Each row of a before or after table is a point. One or more steps were done to the points. Then noise was added and the rows were shuffled. The steps act on how far a point lies along the listed directions, d1 being the first. Name the steps. A step turns or swaps two directions, mirrors them in a line or flattens them onto one, adds a multiple of one to another, or multiplies one. Angles are multiples of 10 degrees, from the lower direction toward the higher: turns from -170 to 170, lines from 10 to 170 but not 90. Use the fewest steps. Two steps may share a direction if one is a turn and the other turns, adds or multiplies; they go together, in the order done. Otherwise the lowest direction goes first.

Directions:
(1): -67 -6 -19
(2): -18 -12 66
(3): -9 68 10
Before:
-63 -19 66

31 -20 -29

42 -33 -25

20 -20 -44

-4 -33 10

-46 -17 15

-20 14 8

109 15 -46

101 3 23

-54 26 -33

34 -17 -11

-63 26 -20
After (12 x 3):
29 -39 -7

-47 9 -49

108 -37 -32

-9 -18 29

35 -46 6

100 -1 28

-66 36 57

29 -24 5

-17 21 -5

13 -46 -19

-55 18 -39

-50 4 14
Steps: turn d2 and d3 by 40 degrees

Directions:
(1): -21 30 -36 62
(2): 23 27 64 32
(3): -8 69 -6 -40
(4): -74 -7 31 -3
Before, 12 rows:
6 -11 24 -3

7 9 -39 16

5 -6 -56 -14

-17 4 47 21

-8 36 -26 -4

-33 36 -37 22

-41 -3 23 -26

11 55 13 17

-15 8 29 13

-11 -1 5 18

-3 35 23 -23

5 -1 -24 -29
After:
-11 -45 -70 -34

11 -33 -11 -42

-11 -29 -15 -67

9 -6 -42 -67

-52 -34 0 42

-1 21 27 41

-8 19 20 7

-16 -49 -123 -90

17 -16 62 40

0 23 71 44

57 13 111 14

3 45 105 72
Steps: add -0.7 times d4 to d1; turn d1 and d3 by 140 degrees; multiply d2 by 3

Directions:
(1): -51 36 -72 -22 15 -3
(2): -7 -47 -16 29 62 50
(3): -56 -15 47 -55 -6 32
(4): 42 61 17 -31 44 31
(5): 39 -25 -41 -36 -47 48
Before, 12 rows:
-15 -28 31 -25 -14 36

36 44 33 -8 13 -19

42 -14 25 17 -17 -4

23 121 -11 13 36 -53

10 -77 -25 -18 6 62

-17 -16 -43 -48 10 17

-29 -59 37 10 -7 43

9 30 -91 -36 -18 -21

19 51 45 24 -18 -63

35 68 -6 -41 -10 -57

0 -5 -54 -19 -41 -22

-25 -3 -93 8 -34 -33
After:
45 3 11 19 37 -32

10 -31 83 43 0 -40

-44 13 0 -32 8 10

7 -1 49 16 16 -38

-9 33 -42 19 22 -15

63 -30 32 -45 -71 61

14 7 -13 -50 -18 31

-20 -14 -11 -37 -57 20

-40 19 -47 34 21 -12

-15 24 3 17 72 -21

53 -9 79 6 20 -23

46 -2 22 -51 -19 -1
Steps: turn d1 and d3 by -150 degrees; multiply d2 by 0.4; mirror d4 and d5 in the line at 20 degrees

Directions:
(1): -48 -20 27 27 -4 -70 -56 27
(2): 30 5 -72 35 52 7 -41 34
(3): -57 -24 -32 -43 -5 21 29 70
(4): -5 -1 32 80 -30 56 9 37
(5): -31 58 22 21 67 -22 51 9
(6): -9 -88 16 15 57 14 18 -29
Before (13 x 8):
63 49 -43 -59 -86 -92 -111 16

-17 -1 -20 -3 -17 11 -8 14

-25 35 -44 -105 -100 -17 -14 3

40 35 49 -31 -116 41 20 -74

-16 -19 -15 -28 19 78 64 47

13 62 3 -80 25 -29 10 -46

-6 50 -25 -24 -18 -8 2 23

-62 51 54 26 -39 -47 22 -3

25 -41 -53 -25 50 6 1 -26

1 23 -6 8 5 -47 -36 -15

4 -58 19 10 -49 13 -71 -8

25 4 13 -29 -17 -1 1 -32

7 -23 -49 -61 7 30 21 39
After, 13 rows:
-51 45 45 -1 -29 -40 44 -22

-36 27 -23 -85 -110 -4 -6 6

11 -57 26 37 -57 55 -54 1

19 -4 19 -19 -16 0 -3 -27

70 56 -23 -44 -110 -50 -83 16

8 27 -12 1 3 -34 -24 -21

-10 50 -19 -32 -18 -11 1 15

-19 -1 -14 5 -20 14 -2 14

-5 -26 -41 -49 1 21 7 47

19 -37 -52 -12 48 -2 -11 -14

17 13 75 2 -118 32 6 -58

-33 -27 -8 -21 22 50 39 56

4 56 5 -89 27 -49 1 -49
Steps: multiply d1 by 0.4; turn d2 and d6 by -10 degrees; add -0.5 times d5 to d4

Directions:
(1): -2 14 -5 -48 -65 -63 6 -55 -27
(2): -34 -38 -63 -25 25 26 -64 -35 -27
(3): -19 -30 5 -91 0 36 50 27 18
(4): -31 28 -7 -21 -7 -35 -54 29 85
(5): -27 -28 88 1 -39 32 -50 -2 -15
(6): -36 -58 -39 44 -63 -13 22 42 3
Before (14 x 9):
8 6 13 -14 1 -1 -4 -16 12

28 28 31 34 18 -12 12 -20 -24

24 3 -12 2 18 13 -29 -55 -19

17 13 12 28 28 3 -2 -31 -8

17 20 3 9 -5 -44 -12 -22 -2

3 -5 -27 45 -38 -10 17 -13 -39

-9 9 -14 3 27 8 -10 0 -18

4 -2 13 25 -4 2 7 -18 -4

-9 15 -41 -27 14 -33 -75 -74 -15

19 32 51 2 4 3 5 -18 -2

-17 1 29 4 -19 29 -57 -23 -33

-19 -1 11 14 -16 7 13 -16 -33

-1 -19 -10 42 -35 -18 6 11 4

-28 -16 53 -121 -16 25 78 26 9
After (14 x 9):
4 -3 8 33 28 17 -4 -13 1

25 -5 23 49 -2 20 16 12 17

-8 -25 -10 34 -5 -8 -20 11 1

25 42 -28 32 7 -11 45 25 10

-4 -12 -17 34 34 16 -17 -7 -20

-2 1 -8 16 -46 -11 3 -26 -36

4 1 -15 -9 -28 -31 -11 -35 -12

-4 20 29 9 9 4 2 12 -9

2 -13 -8 8 7 10 3 6 19

-13 7 -16 12 -3 -4 28 -9 -20

-7 -9 -39 23 38 26 -3 5 4

1 -5 44 76 -31 -12 22 56 39

-41 -43 -41 -68 19 31 49 35 6

1 -3 -11 15 6 1 5 -22 -3
Steps: swap d1 and d6; turn d2 and d5 by 170 degrees; multiply d3 by 0.7; multiply d4 by 0.7

Directions:
(1): 35 -13 -30 58 -45 22 76 54 -10 10 28
(2): 22 -1 49 -26 -19 6 -21 69 61 61 -33
(3): 46 40 -64 -70 33 -31 13 18 -19 37 27
(4): -17 -2 -34 65 37 20 -35 -25 -3 92 3
(5): -26 14 -29 21 6 -32 -17 13 93 -28 68
(6): 6 21 29 -6 -56 -49 46 -77 22 46 9
Before:
-40 27 18 -31 27 18 -51 17 46 -3 -9

-2 15 -87 -60 36 -40 -8 -39 7 -8 28

-7 -3 54 7 -64 -2 -16 22 86 49 -47

-37 5 -53 -1 52 -18 -28 -24 3 -41 49

2 10 -38 -10 28 3 -1 -19 -5 -13 41

-9 -8 63 8 -10 -24 -8 -70 -27 -13 -30

14 25 -84 -28 34 -31 12 -83 -50 -52 43

0 -32 61 -24 -12 0 -28 37 31 -64 -55

13 -10 11 7 6 40 -29 53 5 34 -46

21 17 33 -28 -22 -38 12 -14 46 10 -7

-36 -47 58 77 -23 58 56 -28 -74 -97 -19
After, 11 rows:
-2 8 -19 -23 12 -6 4 -17 -1 -41 37

-34 20 6 -15 31 38 -46 51 38 -10 -7

14 -30 -6 71 19 36 3 20 -57 1 -11

-51 -12 22 96 33 30 5 -121 -70 52 -15

1 2 49 -34 -7 4 -30 4 21 19 -60

23 11 -88 -21 30 -14 28 -38 -57 -85 49

6 -11 20 40 -48 27 -13 69 75 60 -38

-3 -12 -13 26 51 14 -70 7 20 74 -41

37 2 -25 25 3 10 14 53 21 32 10

12 -6 -84 -55 17 -16 16 20 4 -71 27

-34 -1 -42 -11 40 -20 -15 -14 4 -76 44
Steps: swap d1 and d6; mirror d3 and d4 in the line at 160 degrees

Directions:
(1): -43 9 -4 69 -42 18 -31 12 -26 54 -39 66
(2): -14 -24 -22 46 3 -15 71 -56 -65 -13 -37 -44
Before (12 x 12):
-36 4 2 5 -21 6 -8 16 14 16 9 17

20 4 17 -64 18 -4 -1 27 55 -8 51 -7

7 -13 -11 -15 35 -40 15 -32 -2 -31 29 -44

-24 -34 -18 60 -3 -1 57 -58 -68 -7 -10 -21

25 7 2 -51 4 -6 21 9 32 -48 44 -35

31 -5 -41 -11 17 0 49 -64 -13 -47 -4 -85

26 -13 -13 -8 61 -8 50 -31 5 -78 24 -95

13 12 32 -40 14 -2 -35 0 10 3 20 -3

21 35 28 -15 -19 13 -103 65 61 57 19 73

-3 10 18 8 -20 26 -28 21 19 16 -18 47

-5 45 39 -9 -36 54 -80 90 33 48 18 121

24 3 -6 -12 29 -21 22 10 7 -13 5 -29
After, 12 rows:
-13 31 -23 34 -46 43 -76 16 25 43 -14 56

18 11 32 -45 17 -3 -30 -8 6 -1 21 -12

-50 -17 -6 81 -34 19 -8 -19 -49 38 -15 51

-22 -9 -7 -6 -3 -5 34 -10 2 -9 13 -24

18 7 25 -64 13 -2 -14 34 56 -1 50 2

23 -15 10 -18 16 2 40 -23 -2 -31 -13 -36

-24 29 9 39 -11 43 -90 58 49 26 12 62

5 24 12 -26 -27 10 -34 44 51 -8 36 27

-18 14 3 12 -6 -9 -58 13 24 27 16 41

57 -15 12 -74 60 -9 106 -31 -23 -82 31 -88

6 18 -1 3 6 -5 -20 35 22 21 -3 20

75 -12 6 -65 53 -37 44 -33 14 -46 38 -99
Steps: mirror d1 and d2 in the line at 50 degrees

Directions:
(1): 28 48 -32 43 45 -51 41 90 -6 15 12 16 -18 19
(2): -2 18 34 -37 18 -4 -29 0 24 28 -39 -10 -3 121
Before (8 x 14):
-1 11 28 -34 21 0 -11 -7 33 12 -28 -2 -4 102

19 48 -24 2 63 -56 22 77 3 14 -42 20 -20 64

-7 -1 -32 4 -6 -9 0 -17 -6 -8 19 5 -2 -36

18 -3 13 -26 3 8 -38 -21 16 -3 -36 -9 -4 110

-3 -28 9 2 -3 8 -13 -27 31 17 -13 2 5 1

11 0 -15 1 11 -27 23 27 -11 -1 8 3 -4 -29

-6 -59 33 -27 -38 28 -30 -79 2 -16 19 -9 28 -48

-25 -24 50 -60 -18 50 -52 -63 5 11 -28 -15 4 56
After, 8 rows:
36 7 -27 48 23 -46 42 55 -15 -3 49 17 1 -58

3 22 -27 1 18 -27 0 12 1 10 6 5 -9 23

-4 -22 -22 25 -16 24 19 -5 -36 -22 41 9 -3 -120

6 -22 -12 27 4 -6 9 -1 22 12 4 8 0 -34

8 -49 -19 3 -43 38 -18 -63 -14 -47 11 -1 10 -62

-30 -33 32 -72 -14 32 -48 -78 14 -9 -63 -6 11 37

-17 -45 8 -18 -33 40 -3 -69 7 -33 12 0 14 -62

4 0 9 -29 13 -19 -2 10 4 11 -17 -6 -3 37
Steps: turn d1 and d2 by 120 degrees

Directions:
(1): 57 20 15 89 36 -64 -2 25 33 20 46 5 -11 -29 10 -76 18 -19
(2): -67 7 14 -38 -10 -29 -4 22 5 -86 48 64 28 -34 53 -41 -32 -6
(3): 0 -3 -23 -70 80 -37 -86 37 14 46 19 -8 29 -32 1 29 19 37
(4): 18 -20 93 -37 19 16 -40 55 -39 -16 1 -13 -12 73 -19 -33 11 -63
Before (10 x 18):
-20 -20 -2 -47 -7 13 -16 -5 -19 -9 -2 5 8 2 3 27 0 17

9 -4 40 -5 -13 16 18 3 -16 -9 7 2 -11 28 -7 -14 -2 -22

-11 -8 0 -26 -9 22 14 -4 0 -18 -16 12 5 17 -8 17 -8 -1

-36 -1 -37 -64 16 -6 -41 3 13 2 7 8 23 -28 19 17 -12 39

16 -6 31 -8 17 -6 -32 34 1 -5 19 2 -5 19 2 -16 23 -19

2 -10 31 -2 10 -9 -15 21 2 -7 8 6 -6 13 -10 -21 1 -13

29 -4 43 18 12 0 4 2 -11 -6 6 0 -18 17 -12 -24 2 -40

16 3 -9 -22 52 -12 -46 17 3 32 -9 -18 -3 -11 -11 10 12 11

0 0 -15 -5 7 -9 -5 -12 8 -7 5 3 -6 -26 16 0 8 9

-8 3 -10 -15 28 -10 -25 3 8 17 -1 -7 -2 -23 2 16 0 20
After (10 x 18):
-6 -2 -2 -56 68 -22 -73 32 7 33 8 -14 10 -24 -1 22 10 23

-24 -24 -20 -72 4 22 -30 -10 -20 13 -15 -8 12 0 -6 59 6 36

-18 -11 -9 -26 -26 37 29 -18 -5 -20 -29 9 3 21 -12 31 -12 4

9 13 -3 62 -19 -16 50 -32 15 -28 18 27 -12 -32 14 -31 -16 -14

-8 10 -4 37 -53 19 70 -38 1 -23 4 18 -12 -6 9 -8 -17 1

6 10 -38 12 24 -31 -23 7 35 14 30 11 8 -44 18 5 20 31

0 1 -19 24 7 -22 3 -7 26 9 10 10 0 -28 -2 -6 -3 22

20 -6 4 -15 27 -4 -29 4 0 13 -1 -15 -13 -4 -1 2 21 -3

-8 5 -25 -81 103 -53 -107 49 21 32 25 3 28 -52 11 13 13 38

-1 -18 -35 -120 81 -1 -114 32 1 75 -14 -40 26 -2 -18 62 22 52
Steps: multiply d1 by 1.6; turn d2 and d4 by -160 degrees; multiply d3 by 2.5

Directions:
(1): 20 36 -41 -37 -63 36 81 6 -29 68 -48 -38 21 15 3 28 -31 -15 12 62
(2): 45 -74 31 -53 21 72 -49 -27 -35 -47 -22 -13 12 40 -33 70 -12 -2 1 21
(3): -33 27 38 -39 -25 4 9 55 -59 8 -14 7 13 31 -105 -37 61 14 8 -51
Before (13 x 20):
-20 16 -1 -2 -16 -13 8 25 -11 29 -8 5 -4 8 -36 -28 -7 5 -4 -10

-39 -15 2 6 18 -38 -21 6 3 -35 28 20 3 -5 -17 -32 22 3 -5 -47

3 -20 28 14 13 -19 -47 -25 12 -21 2 11 -5 -9 6 -6 8 6 4 -8

33 -20 -20 11 -13 12 8 -26 18 8 -12 -32 6 -7 31 33 -41 -4 -8 51

-7 5 -2 15 -6 6 -10 0 14 4 9 6 -5 -4 12 0 0 -12 5 6

-24 4 23 -14 -8 -8 -11 27 -28 -1 -12 10 7 6 -66 -37 22 4 14 -33

32 -8 -10 -7 -27 20 23 -12 -12 31 -25 -38 13 17 18 49 -44 -6 6 35

16 9 -14 -8 -19 3 37 -22 17 43 -12 -19 -10 -10 14 18 -29 -16 -3 48

10 -50 15 4 31 8 -70 -14 2 -57 15 21 -30 7 -2 20 17 5 -4 -24

-16 8 -13 26 -12 -19 -6 7 16 -13 25 10 -15 -25 19 -17 11 17 5 -30

-12 19 0 24 16 -25 -15 19 -1 11 16 27 -2 -21 -30 -56 11 -8 0 -35

61 -99 35 -59 41 73 -58 -41 -49 -60 -27 -6 12 41 -41 94 -13 0 -9 39

-33 5 -15 35 11 -37 -3 4 39 -12 18 4 -27 -34 49 -32 10 3 -10 -35
After, 13 rows:
4 44 -45 27 -19 -14 40 6 4 57 -5 2 4 -25 13 -27 -32 -19 6 17

-42 49 -28 3 -41 -20 54 40 -6 35 -14 -9 -7 -16 2 -45 22 1 5 -26

-14 19 -49 -19 -34 -9 56 1 -11 31 -14 -20 23 2 12 0 -23 -13 6 23

-19 35 -26 9 -46 -10 32 20 -4 21 4 -4 -4 -17 5 -18 9 13 8 -13

10 7 12 -21 -40 7 6 -4 -20 28 -32 -10 13 5 -23 2 6 4 14 19

-4 1 -23 24 5 -21 -1 -6 28 24 -2 7 -14 -13 27 -14 -42 -3 -5 15

-15 -17 40 16 27 -32 -31 -6 20 -12 28 15 -22 -9 -25 -24 23 3 -12 -28

-7 -23 41 6 14 -8 -44 11 -8 -30 10 1 1 5 -59 -13 29 20 -5 -31

5 -43 46 17 33 -12 -62 -4 -3 -44 18 3 -9 13 -15 12 1 17 -4 -43

72 -120 49 -92 39 102 -75 -40 -75 -72 -45 -15 19 61 -70 111 -12 2 -8 42

-18 12 4 13 -11 7 -8 10 4 6 8 6 -1 2 -7 -4 11 -5 12 -4

18 -5 -31 7 -9 4 13 -30 23 22 -18 -12 1 -16 42 12 -55 -14 11 47

20 -10 -10 -51 -41 48 8 7 -47 13 -39 -15 1 38 -42 49 5 -3 11 25
Steps: turn d1 and d3 by -160 degrees; multiply d2 by 1.3
